Rows are points. To make a cloud, some directions were put in groups of two or more. Within a group, all points are equally far from the middle, so they leave a hole (a ring in 2 directions, a hollow ball in 3). The other directions are filled evenly. Then the cloud was stretched, turned, moved and blurred a little. Count the holes, and give their numbers of directions, smallest first.

Cloud (15 x 2)
[[ 40  44]
 [ 53   7]
 [ 15  53]
 [ 11  52]
 [ 46 -22]
 [ 47  35]
 [-16  36]
 [ 48 -14]
 [ 48 -13]
 [ 26  52]
 [ 14  51]
 [-29 -49]
 [ 42  43]
 [-23 -52]
 [  4 -60]]
Holes: 1 (2)

Cloud (21 x 3)
[[ 14  18  32]
 [-21  -2  23]
 [ 32  25 -18]
 [ 33  33   9]
 [-34 -11 -17]
 [ 11  19 -37]
 [ 20 -22 -41]
 [ 42  18  -9]
 [ 35 -16 -39]
 [ -5  59  27]
 [-27  38  33]
 [ 33 -28  33]
 [-16 -36 -12]
 [ 23  19 -30]
 [-29  20 -39]
 [ -5  38 -37]
 [-22  -6  20]
 [ 24  15  30]
 [ 33 -16  33]
 [-25   1 -36]
 [  4 -60  -6]]
Holes: 1 (2)

Cloud (20 x 3)
[[-24  -7 -60]
 [ -5  47 -48]
 [-20  15  22]
 [-16  51 -39]
 [-22  46 -45]
 [ -1  32  15]
 [-48   5 -30]
 [-24  38  -2]
 [ 16  17  22]
 [-11 -49   5]
 [ 20   6  22]
 [-24  48 -25]
 [-24 -14  28]
 [ 17 -16  26]
 [  2 -46   3]
 [  4  17 -57]
 [-41 -32 -11]
 [-30 -29 -43]
 [-47  12 -28]
 [ -1  48 -44]]
Holes: 1 (3)

Cloud (29 x 4)
[[  5  42  40 -39]
 [ 37  38 -13  42]
 [ 29   8  18  15]
 [  5  56   8  11]
 [-24 -15  36 -55]
 [  4  -9 -32   1]
 [ -5  36  16 -60]
 [ -8 -27 -10 -26]
 [  0  34 -14  37]
 [-21  16  24 -34]
 [  3  -2  27 -15]
 [-11   1 -14  11]
 [ 19  -1   6 -58]
 [ 41  -2  35  14]
 [ -2  -9  35 -37]
 [  8  52 -17  38]
 [ 23  35  14 -33]
 [ 15   9 -25  32]
 [ 10 -37  23 -54]
 [ 29 -21 -36  -3]
 [  4   6   7 -24]
 [ 17 -31   1   0]
 [ 42 -19   5 -12]
 [-19  10   7   3]
 [ -4   4   6  -3]
 [ 33 -22  24   7]
 [ 30  17  22  -3]
 [ -7   7  23 -29]
 [-16 -49  -3 -18]]
Holes: 0

Cloud (56 x 6)
[[-15  21  -9  60  -5  -3]
 [-19 -37  50  36  30  -5]
 [ -5  40  34  43   4   2]
 [-52   4  -7 -11  31   9]
 [  3  -8 -20  28  41  -9]
 [  0 -18  42  31 -21   9]
 [ 48 -46 -22 -11  16   8]
 [ 29 -16 -12  -9 -12 -39]
 [ -4 -24 -18  29  22  36]
 [ -2  -2  25  14 -17 -39]
 [ 39 -50  10 -27  14  -1]
 [-43 -34 -15  -4  -5 -36]
 [ -8 -26  16 -31  40  -3]
 [-42  10 -22  22  29  -4]
 [-47 -29  21  -9  25 -24]
 [ 16  14 -30  16 -14 -28]
 [ 57  16  12  43  25  38]
 [ 34 -11  23  31  -9 -35]
 [-16  27  43  53   3  25]
 [-25  -1  55  45  -2  15]
 [ 53  24  11  50  14  33]
 [-34   6  29  40  44  11]
 [ 57 -35 -21   5  17  20]
 [ 43 -53   9 -20  13   2]
 [ -9 -13  48  40  47  28]
 [-36 -15 -24  12 -14 -36]
 [ 45  16  13   8  16  44]
 [ 19 -37  20   2  26 -36]
 [ 31 -43  37  -9  29  22]
 [-15  -2  -5  58   9  27]
 [-11 -25 -18 -12 -30 -13]
 [-31  32  25  17   0 -12]
 [-37  17 -20  42   8  -9]
 [ 22 -18 -22 -14 -28 -13]
 [ 47   4 -20  -7  24  34]
 [ 15   0  28  45  52  34]
 [ 33 -56  -1 -27  17  -5]
 [-45  14   2 -13   2  16]
 [ 41  10  -8  45  -4 -19]
 [-48  20  22   6   1 -14]
 [-25  16 -37  15 -12 -19]
 [ 12  27   4  13  -5  42]
 [ 25 -60  21  25  23   9]
 [-11 -17 -31   7 -22  10]
 [ 50 -19  33  41  -4 -17]
 [ 34   4  12 -21  24  29]
 [-24 -49  -6  -3  -8   3]
 [ 40 -38  44  33  25 -11]
 [-36  10   6  29  44   4]
 [ -6  27  42  50   0  31]
 [ 13 -50  -4  30  20  17]
 [-16   3   5  55  40  20]
 [ 37 -26 -23 -10  11 -33]
 [ -8 -29  -5  50  10  16]
 [ 15  39  37  48   9  11]
 [-29 -23 -42  -2  19 -16]]
Holes: 3 (2, 2, 2)

Cloud (52 x 6)
[[  1  -1  36 -25  29   0]
 [ -6  26  19  15 -15   0]
 [ -3  52  14 -14   0  17]
 [-29  -1  -1  21  21 -12]
 [  3  20 -27 -14   4 -47]
 [-28  -5  11  17  10  26]
 [ 10  -3 -29  35 -11 -35]
 [ 16  18 -29 -30  21   3]
 [ -5  30  33 -21  34 -14]
 [ 13 -27 -19   8   9 -36]
 [ 22 -36   0  44  -2  -6]
 [-20  10  12  28   1 -19]
 [ -4  40 -15  10  14  20]
 [-13  -4  28  30  14  11]
 [  4 -48   9  13   0 -10]
 [ -9  42   6  -3  14  30]
 [ 25  30 -13  -9  26 -41]
 [ -8  14 -27  21 -10 -37]
 [ -2  30  34  -3  36   3]
 [ -9  39  10  -2  20  32]
 [-17  18   9  25  25  19]
 [ 38  -2   8  -3  20 -18]
 [-13  13 -26 -22  29  -5]
 [-28  -1  17 -27  25  13]
 [ 31  26 -20 -22   4 -29]
 [-17   7 -13   4  24 -39]
 [ 27   4  11   5 -22  19]
 [  1  32   1  24  36  -8]
 [ 21  -9  20   2  14  42]
 [  1  15 -22  -8  15 -51]
 [ 11  42 -28 -34   9 -18]
 [ -6  44  -1  -1  27  23]
 [ 32  -4  -3  -8  25  22]
 [-11  23  21   9  24  32]
 [-23  13   2 -11  32 -28]
 [-17  13 -37  -1  -6  -4]
 [  2  53   9 -15  29 -33]
 [ -3  42   5  -8  47   5]
 [ -6  12 -39  17 -12   1]
 [ 11  13 -19  42   6 -31]
 [ -8  -2 -23  18  13 -43]
 [  6  60   2  -1  10 -20]
 [ 12 -39  -3 -10  19   0]
 [-22   1  20 -10   3 -25]
 [-25  21   2 -21 -11 -19]
 [-10  -1 -23  -3  33 -23]
 [  5   8  36  -3  28  31]
 [-17 -35  23   6   7   3]
 [ -9   8 -18  34  23   4]
 [ 28   2  29   9   0  -1]
 [-22  25 -17  -7  -9 -31]
 [ 26 -21 -11  31  12  24]]
Holes: 3 (2, 2, 2)

Cloud (78 x 8)
[[-41 -26 -21   3   3 -30 -39 -35]
 [ -4 -22 -37  21 -17 -11  31  -7]
 [-21 -12  49 -14  -8 -27 -38 -36]
 [ 15   7  -8  20   9  28  29  22]
 [-26   3   0  -3   6  -1  19 -31]
 [  7   2  -5  15  39 -29   4   0]
 [-14 -31  14  -2 -21   8  -6   1]
 [ 34   6  44  21 -16 -17  41 -12]
 [ 30  43 -20  -7   8  34 -15 -31]
 [ 12 -10   1  -3   8 -42 -21 -26]
 [ -4  23 -16 -25  59   1 -34  11]
 [  8  32 -28  13   6 -43  16  -5]
 [-16  24  -4  -9 -10 -21   9  13]
 [ 30  -1  33  -1   8 -17   6 -48]
 [-30 -27  10  14   2   2  13 -27]
 [  1   6  15 -26  22 -24 -26 -19]
 [ 24 -25  -3  16 -26   5  34 -17]
 [ 18 -13 -13  32 -20 -19  34 -33]
 [-30  -8   3 -11  20  15  23  14]
 [-17 -29  27  26 -10 -36  22  -1]
 [  4   2 -30 -14 -28 -17   0 -17]
 [ 11 -22  14  30 -23 -28  -1   2]
 [ -1 -12  25 -16  -6   1  16 -30]
 [-24   5  -4 -10   2 -36  12 -21]
 [-45  11 -11 -14   9  24 -18 -10]
 [  9  -6 -31 -32  -1 -10  36 -15]
 [-12  -9  10 -14  -3 -23  -8  32]
 [ -9 -14  -9  30  27  -2  23 -12]
 [ 14 -35  45   3 -15 -22 -11   3]
 [ 21  15   0 -15 -14 -21  26  30]
 [ 16 -12  20   9  17  -8  20  30]
 [-16 -17  -1 -10 -19   4  36 -45]
 [  6 -35   6  24 -13   0  27 -13]
 [ 11 -27  -1  -6   6  14 -56 -36]
 [ -2  -5   8  15  20 -27 -15  -3]
 [ 17  -1  -1  13  -6 -21   5 -33]
 [ 32  -6 -30  -7  17  11  -3 -37]
 [-15  27 -11  20 -24 -10  27  -9]
 [ -4  31  -1 -28 -10  16 -11 -20]
 [  5  51 -23 -19  21 -14   0  -1]
 [ 33 -23  17  13   9  16  -2  -1]
 [ 27 -14  -1  11  -4 -44  -5  20]
 [-34  10   9  10  -4  24  40 -15]
 [  9 -37  41  24   0   0  48 -18]
 [ 11  26   5 -13   5  38  27  16]
 [ 39  -4   9  16 -21  13   5   7]
 [ -6   9  29  22 -19   0  10   2]
 [ 12  -6 -16  25  -8   3  27 -37]
 [-24 -28  10 -11  -4  -7 -41 -36]
 [  9   6  35 -22  14  17 -13  21]
 [ 14 -20  56  47 -10 -14 -30 -13]
 [ 17  -9 -40  -5  -4 -60  -7  -3]
 [  8   9   8 -10 -13 -17 -11 -42]
 [ 26  25  19  39  -4  31  20 -18]
 [-22  -4  -4 -15  12 -42 -47  -1]
 [  1  25 -24  -7  42 -24 -17  16]
 [ 34  10  10  11  33  41 -22  12]
 [-16  41  10   3   5 -10   1 -11]
 [  0   3   2  18 -19 -31  -3  -4]
 [ 17 -29  26  22  -2  17   7   4]
 [-17   2  56  27 -11  39  22  -8]
 [ -7 -28   4  31 -18  -5  42  -8]
 [ 14   8   1   5  -6  17  35  -6]
 [  0  26  18 -11  -4  13 -14 -24]
 [ -7  20  22  12   3   7  31  16]
 [ 19  -6   8  -3  -7 -14  21 -52]
 [ -2  20  36  20  15  26   2 -14]
 [ -8  13 -44  -2  21  -5   0 -19]
 [-20  28  58  -1  18   4   3  -5]
 [  8  -7 -19  -3 -11  15  35  11]
 [-10  18  23 -33  33   9  -4  30]
 [ -5   5  30   9 -23  18 -14 -52]
 [ 15 -22  41  12   7  17   8  -3]
 [-12  11 -38   1   2  15 -14   3]
 [-21 -37 -28   9 -18 -16  -7  -4]
 [-53  10  -2  18   3  -9 -20 -24]
 [ 31  11   7   2  -1  19  -5   3]
 [ 30 -34   7  32 -17 -33 -23   0]]
Holes: 0
